Every row gives one point. Examples show where two turns around zero, p and q, send a point. Write where each new point lands after one turn and then the other. Backwards means that the second turn is done in reverse. Each puzzle has new turns, and all numbers are rounded.

Turn p:
[ -5,   8, -21] -> [  5,  10, -20]
[-5, 25,  0] -> [-7, 24, -1]
[ 36, -44,  24] -> [ 25, -43,  36]
[-26,  11,  -3] -> [-23,   9, -15]
Turn q:
[ -8, -20, -11] -> [ -7, -21, -11]
[-7, 12, -9] -> [ -3,  11, -12]
[ 17, -23, -20] -> [ 19, -27, -11]
[ 7,  9, 40] -> [-4, 14, 39]
[-43,  40,   1] -> [-36,  43, -16]
[ 35, -18,   0] -> [ 31, -21,  12]
Where do these land?
q, then p: [21, 38,  5] -> [13, 37, 19]
q, then p: [ 16, -29,   2] -> [  8, -29,  13]
p, then q backwards: [ 10, -20,   6] -> [ 12, -19,   3]
p, then q: [-47,  19, -29] -> [-13,  13, -55]
p, then q: [ 0, -8, 17] -> [-12,  -7,  13]

Turn p:
[  8,  15,  -9, -27] -> [  4,   0, -15, -30]
[ 20, -35,  19,  14] -> [ 23, -23,  27,  21]
[ 10, -13, -35,  17] -> [ 12, -10, -30,  25]
[-29,  -4,  -3,  32] -> [-24,  10,   1,  34]
[21,  9, 14, -6] -> [ 20,   7,  11, -14]
[  1,  23, -19,  -9] -> [ -1,  14, -24, -14]
[-31,   4,  34, -21] -> [-33,   1,  31, -22]
Turn q:
[ 25,   7,  13, -14] -> [ 27,  -5,   3, -17]
[-20, -30,  -6,  -8] -> [-32, -18,   0,  -7]
[  6, -15,  13,  16] -> [  5, -21,   2,  15]
[ 23,  36, -34, -18] -> [ 19,  41, -28, -22]
[ 15, -11,  14,  12] -> [ 14, -20,   0,   9]
[-48,  13,  -1,  14] -> [-33,  23,  23,  23]
Where do these land?
p, then q backwards: [-30,  18,  26,  21] -> [-44,  21,  -2,   2]
q, then p: [-25, -17, -10, -10] -> [-33,  -5,   3,  -1]
p, then q: [ 18,  12,   5, -11] -> [ 15,   2,  -3, -20]
p, then q backwards: [ 37,  26, -19,   3] -> [ 38,  27, -15,  -3]
p, then q: [  1, -39,  -2,  -2] -> [-10, -35,  -6,  11]

Turn p:
[ 17, -15, -14,  -9,  12, -19, -15, -22] -> [ 25,  -8,  -6,  -8,   6, -13,  -7, -31]
[ -2,  -8,  17,   0, -17,  -2,   9,  15] -> [ -4,  -8,  11,  -2, -13,  -7,   0,  23]
[ -5,   1,  10, -16,  -8,  14,   9, -14] -> [ -5,   0,  11, -13, -15,  14,  13,  -6]
[ -4,  -8, -20,  -6,  11, -22, -12,   9] -> [  4,  -2, -24,  -8,  11, -21,  -9,  -6]
[-5, 17, -7, 18, -9, -7,  2, 16] -> [ -9,  11, -10,  23,  -1,  -8,  -2,  14]
[  9,  -4,  11,   1,  10,  14, -10, -11] -> [ 7,  0, 16, -5,  9, 14, -7, -9]
[ 18,  -9, -12,  18,  -1,  11,   6,  13] -> [ 16, -11,  -8,  17,   5,  12,  -6,  15]
[-19,   7,  -2,  11,   5,   3,  16,  -7] -> [-21,  -5,  -3,  11,   4,   5,  14,  -4]
[10, 20,  3, -2, 14, -4, 16, -4] -> [ 7, 12,  5,  7, 11, -1, 24, -2]
[-20,  -1,  13, -16, -15,  12, -20,   6] -> [-19,  11,   6, -23, -16,   5, -18,   5]
Turn q:
[ -9,  -7,  -9,   9,   9,   7, -11,   4] -> [-9, -6, -5, 10, 16,  5, -7,  0]
[ 5,  4,  7, -2,  6, 16, 11,  7] -> [ 7, -1,  9,  1,  2, 13, 14,  8]
[  2,  -3,  23, -13,  17, -12,  18,  28] -> [  8,  -7,  15,  -8,  12, -21,  31,  18]
[ -8,  -3, -16,  12, -14,   2,  18, -18] -> [-11,  -4, -14,  11, -22,   9,   5, -17]
[  0, -13,  10, -21,  -1,   7, -14,  -7] -> [ -2, -11,  16, -21,   5,   3, -13,  -3]
[  5,  -8, -14, -16, -19,  10,   5,  -6] -> [ -2, -14,  -8, -15, -19,  14,  -6,   2]
[ 34, -15,  15,  14,  -9,  -6,  -4,   1] -> [ 36, -12,   8,  10,  -8, -12, -12,  -2]
[-14,  17,   2,   5,  10, -17,  -3,  -4] -> [-11,  22,  -3,   2,   7, -13,   5,  -6]
[ -3,   6,   7,   6,  -8,  -2, -21,   6] -> [ -2,   9,   7,   6,   3,  -6, -19,   9]
[-13,  22, -25,   5,   9,  -5,   3,  -9] -> [-15,  22, -25,   2,   4,   7,   6,  -8]
Where do these land?
q, then p backwards: [  1,  10,  -4, -10,  -5,  -8,   1,  14] -> [ -3,   3,   0, -10,  -4,  -4,   3,  19]
p, then q: [ -6,   9,  -7, -10,  20,  11,  13,  16] -> [ -5,  -1, -12,  -6,  12,  14,  24,  10]
q, then p: [  9,  -5,  -6,   1,  -9,  -6, -12, -42] -> [  7,  11,   7,  -2, -20,   8, -13, -37]
p, then q backwards: [  2, -21,  -1,  -6,  -5,  -3,   7,   3] -> [  9, -16,  -3, -11,  -7,  -2,   5,   6]
p, then q: [ 12,   3,  20,  13,   7, -10,  15,  14] -> [ 12,  -3,   9,  13,  10, -20,  18,   8]
p, then q backwards: [-22,  -2,   5,  -6, -13, -11,   4,  -4] -> [-19,  -5,   0,  -8, -13, -13,   9,  -4]
q, then p backwards: [ -2,  -9,   5,  -8, -11,   4,   9,  -7] -> [ -4, -10,   7,  -6, -11,   3,   5, -10]
q, then p: [ 2,  6, -9, 12, -9,  5,  7, -6] -> [-1,  1, -4, 15, -9, 10, -5,  0]
p, then q: [  0,  -4,   3,  13,  11, -11,   6,  18] -> [  1,  -6,  -7,   7,  18, -16,   8,   4]
p, then q: [  4,  12,  -6,   1,  13,  29, -48,  -7] -> [  2,  32,  10, -11,  24,  32, -26,  -4]
